Every row gives one point. To make a cloud, some directions were put in groups of two or more. Within a group, all points are equally far from the middle, so they leave a hole (a ring in 2 directions, a hollow ball in 3). The other directions are filled evenly. Then the cloud was stretched, turned, moved and blurred a little. How many holes are there, and how many directions does each take, smallest first?
In the rows, zero is written as 128.

Cloud (13 x 2):
[[122 193]
 [168  66]
 [179 146]
 [ 88 156]
 [127 164]
 [ 76 196]
 [ 90 147]
 [159 178]
 [106 190]
 [129  90]
 [ 80 192]
 [157 138]
 [ 58 130]]
Holes: 0

Cloud, 22 rows:
[[113 189  98]
 [170  75 136]
 [186  69 109]
 [131  84 173]
 [184  76 129]
 [ 38  95 113]
 [ 89 177 167]
 [101  62 129]
 [106 151 185]
 [136  63 128]
 [177 101 151]
 [ 67 129  84]
 [100  89  83]
 [123 190 121]
 [ 64  72 122]
 [ 55  94 104]
 [ 83 140 202]
 [211  84 120]
 [138 143 172]
 [200  77 118]
 [162 148 155]
 [131  89 175]]
Holes: 1 (2)

Cloud:
[[133 155 202]
 [187  86 196]
 [ 89 147  87]
 [187  91 103]
 [131 116 222]
 [123 174  70]
 [133 154  60]
 [121 117 166]
 [106 134 116]
 [111 149 143]
 [ 73 129 148]
 [155  62 134]
 [112 222 161]
 [111 130  76]
 [166 159 156]
 [123 125 103]
 [197 113  90]
 [202 203 163]
 [208 153 128]
 [183 204 167]
 [177 157 199]
 [134  98 146]]
Holes: 0

Cloud (32 x 4):
[[158 170 141 146]
 [143 136  13  72]
 [154 186 159 117]
 [146 130 174 170]
 [117 187 219  86]
 [125 121 165  60]
 [ 80  61 123 111]
 [106  58  71 137]
 [158 111  18  74]
 [ 41 118 181 177]
 [ 92 112  82  87]
 [115 112 153 205]
 [105 123 138  45]
 [151 166 173 124]
 [137 165 193 118]
 [ 91 135 100 157]
 [ 84 103 137  64]
 [141  88 135  83]
 [ 69 163 154 150]
 [141  41 120 118]
 [ 84 161  91 120]
 [150  48 158 130]
 [132  97 212 172]
 [ 99 116 101  60]
 [137 107 136  67]
 [186  73 128 129]
 [183 102 134 112]
 [147 123 110  51]
 [156 113  48  61]
 [115  58 108 103]
 [ 50 126 172 172]
 [152 176 134 147]]
Holes: 1 (2)

Cloud, 27 rows:
[[169 108 108 103]
 [163  44  92 124]
 [101  87  45 118]
 [125  80 152  89]
 [150  96 128 232]
 [ 99 142 130 121]
 [ 94 166 134 174]
 [109  56 140 202]
 [ 92 104 103 155]
 [166  95  88 231]
 [125 130 115 102]
 [154 160 107 128]
 [148 148  92 156]
 [159 161  42  75]
 [127 150 128 162]
 [184 176  58 145]
 [105  76 135 141]
 [152 153  92 222]
 [223  69  85 185]
 [187 107  41 169]
 [ 76 149 147 129]
 [100 174  72  70]
 [100 149 111  93]
 [147 120  81 248]
 [150 131 108 114]
 [138 112  72  72]
 [ 66 140 131  91]]
Holes: 0

Cloud (47 x 6):
[[117  60 115 138 199 169]
 [ 88  95  89 135 162 193]
 [ 65 227  69 104 123 160]
 [185 111  82 118 226 160]
 [104  65 119 141 108 202]
 [133 167 162 112 164 177]
 [ 32 127  81 156 130 153]
 [182 134  77 140  75 146]
 [100 184 122 185 168 162]
 [108 157 144 182 192 174]
 [183 125 130 111 120 144]
 [110 109 126 136 183  66]
 [ 78 128 181 166 174 152]
 [158 124 196 129 181 111]
 [ 66 152  69 164 118 130]
 [140 181 124  85  93 124]
 [176 131 108 114 224 197]
 [115  83  81 231 178 157]
 [111 150 178  96 129 150]
 [ 51 139 125 169  87 103]
 [ 65 185 114 129 193 155]
 [ 82 109 187 135  61 171]
 [172 138 184 145 147 169]
 [112 207 151  76 156 130]
 [185 118  79 100 160 166]
 [ 47 109 131 193  67 181]
 [113  86 126 112 116 200]
 [160  60 170 167 129 105]
 [107 159 171  71 138 146]
 [138 160  29 172 144 154]
 [ 62 172 110 157 170 114]
 [126  93  60 230 121 173]
 [ 91 156 170 142 159  83]
 [168 150  78  94 149 125]
 [ 74 203 121 133 205 118]
 [135 109  27 178  90 191]
 [126  60 103 137 111 194]
 [116 116  23 143 114 182]
 [144 121 152 100 125 185]
 [170 148  57 147 222 120]
 [100 137  69 183 178 119]
 [107 183 100 202 170 139]
 [128 148 197 184 124 132]
 [ 49 180  60 104 144 186]
 [177  91 107 134  91 155]
 [147 147 144 192 182 203]
 [180 138 137 118  94 146]]
Holes: 1 (3)

Cloud:
[[ 67 130 126  94 100 161]
 [150 214 172 114 126  82]
 [122  98 169 194  74 139]
 [ 77 229 103  99 117 156]
 [ 88  57  54 132 138 188]
 [ 93 185 138 196  54 123]
 [113 180  40 124 154 133]
 [ 94 136 103 150 122 247]
 [154 221  88  39  83 127]
 [122 188  30 103  82 159]
 [ 73 120 147 177 138  60]
 [182 173  78 139  82 130]
 [148 169 102 104 154 242]
 [116  68 125  86 121 170]
 [142  71 139 144 135 163]
 [158  94 143 145 103 162]
 [156  77  84 178 138  86]
 [ 91 170 164 200  78 161]
 [153 138 101  89  72 145]
 [162 196 208 140 147 147]
 [ 53 101  82 136  74 104]
 [169 115 121  96  77 100]
 [102  85 104 100  82 135]
 [131 138 198 141 123 137]
 [ 68 127 118  80 201 105]
 [101 112  67 158 174  76]
 [107 157  52 152 141  96]
 [ 50 138 132 182 126 106]
 [ 97 157  50  86 146  90]
 [ 99 163 151 112 103 190]
 [156  72 159 109  88  99]
 [161 148 164 197  59 177]
 [174 165 201  90 108 159]
 [ 79 153  56 183 130  85]
 [ 97 101 164 136 157 165]
 [ 66 155 116  60 127 126]
 [184 166  96 172 111  68]
 [172 121  68  60 145 103]
 [122 107  74 234 137  68]
 [149 173 179 145 101 198]
 [152  70 135 107 210 125]
 [ 46 160 124 188 130 134]
 [210 101 169 138 172 124]
 [195 159 109 126  71 144]
 [112  98 123  55  98 144]
 [121 100  97 153  63  80]
 [123 219 140 167 112  92]
 [111 157  57 125  55 191]
 [ 92 126  97 160 194 102]
 [167 204 120  86 100  67]
 [171 139 192 104 112 164]
 [117 167 177 111 113 130]
 [132 205  81  93  59 140]]
Holes: 1 (3)

Cloud:
[[104  88  75  94 110 220 146 130]
 [126 101 109 146  25 143 130 129]
 [ 78  80  97 202 119 151 141  51]
 [ 56  87 125  95 130 129  95 115]
 [125 194  77 183  48 157 135  98]
 [107  87  83 110  83 135 118 192]
 [156  91  34 139 162 106 125 129]
 [106 174 118 180 174 147  75 136]
 [ 40 109 132 121 148 116 147 155]
 [143 143 116 197 147 185 134  39]
 [ 62 150  54 165  63 160 135 188]
 [ 57 184  72  63  89 120 172 175]
 [115  48  89 146 129 174 123 140]
 [149 183 123  91  79 146 193 148]
 [159 179 109 139  63 115 106 121]
 [167 111  61 115 189 158 150 130]
 [136 192 112  97 138  79 132 216]
 [ 99 220 145 117 117 127 147 200]
 [117 182 138 199 124 156 134 105]
 [ 62 190 118 136 123 180  88 150]
 [ 26 160 102 126  95  72  82 201]
 [178 128 114 120 119 144 208 158]
 [105 208 100 120  82 186 194 169]
 [ 42 112  80 172 117 170  94 120]
 [ 53 106  64 189 108 173 129  71]
 [ 96 147 112 131 121 159  96  42]
 [177  91  51 193 118 162 153 139]
 [156  75  69 187 117 100  75 130]
 [176 169 128 134  90 104 107 139]
 [ 76 117  95 182 114 103 172  83]
 [ 88 166 159 112 108 172 163  69]
 [133  73 122 150 165 167 116 166]
 [159 168  50 136  88 146  97 117]
 [122 172 176 176 109 135 172 103]
 [155 134 124 182 147 171  96  51]
 [ 70 119 120 149 100  82 180 108]
 [106 201 208 145  74 116 130 136]
 [ 47 195 129  97 133 114  68 137]
 [ 77 179 129 170 114 178  40 140]
 [ 47 184 146 128  85 148 100 154]
 [159 100  99  79 158 141 207 181]
 [107 102  92 110  68 105  86 167]
 [175  55 133 148 139 153 178  65]
 [103 162 127 214 131 100 102 132]
 [ 99 115  49 162  78 105  68 197]
 [134 178 186 176  84 111 162 134]
 [121 151 233 176 110 160 117 128]
 [ 42 141 113 152  82 102 112 198]
 [ 47 186 123  80 104 142 167 121]
 [ 72 163 114 110  52 117  93 234]
 [200 141  99 171  97 149 102  92]
 [146 102 154 112 176 121 154  63]
 [ 82 108 126 146  79 136 238 135]
 [157  68  96 151 110 131 151 147]
 [ 81 218 121 122 137 130 120 141]
 [ 94  70  29 149 150 142  64 110]
 [ 58  95 132 149 135 107 132 100]
 [190  65 101 188 141 188 177  31]
 [129 134 146  88  69 136  73 181]
 [127 144  86 101  75 139  88 160]
 [169 109 145 173 146 176  83 155]
 [151 144 127 119 162 158  71 158]
 [165  68 175 133  98  92 133 154]
 [ 96  96 102 199 156 105 103  55]
 [ 60  86 109 133 134  88 134  33]
 [144 141 108  71 122 187 131 154]
 [ 97  81  76  77 124 120 100  92]
 [185 140 147  82 112 119 194 124]
 [161 121 105 157  62 168  72  90]
 [158  77  50 180  84 129 201  75]
 [ 96 134 105 140 181 107 183  65]
 [123 191 134 138  42  92 102 121]
 [153 105 110  90 193 148 164 119]
 [131 143 164 145 122 196 133  72]
 [ 35 111 152 132  92 147 143 136]
 [ 46 123 110 201  80 141  71 107]
 [198 130  84 152 122 163 127  66]
 [132 139 103  45 139 187 149 147]
 [ 80 145  77 140 127 194  94  81]
 [ 45 147 125 117  92 118 129  70]
 [ 80 133   7 176  93 124 147 141]
 [110 102  74 127  82 135  51 170]
 [120 154 114  82 142 145  42 172]]
Holes: 2 (2, 2)
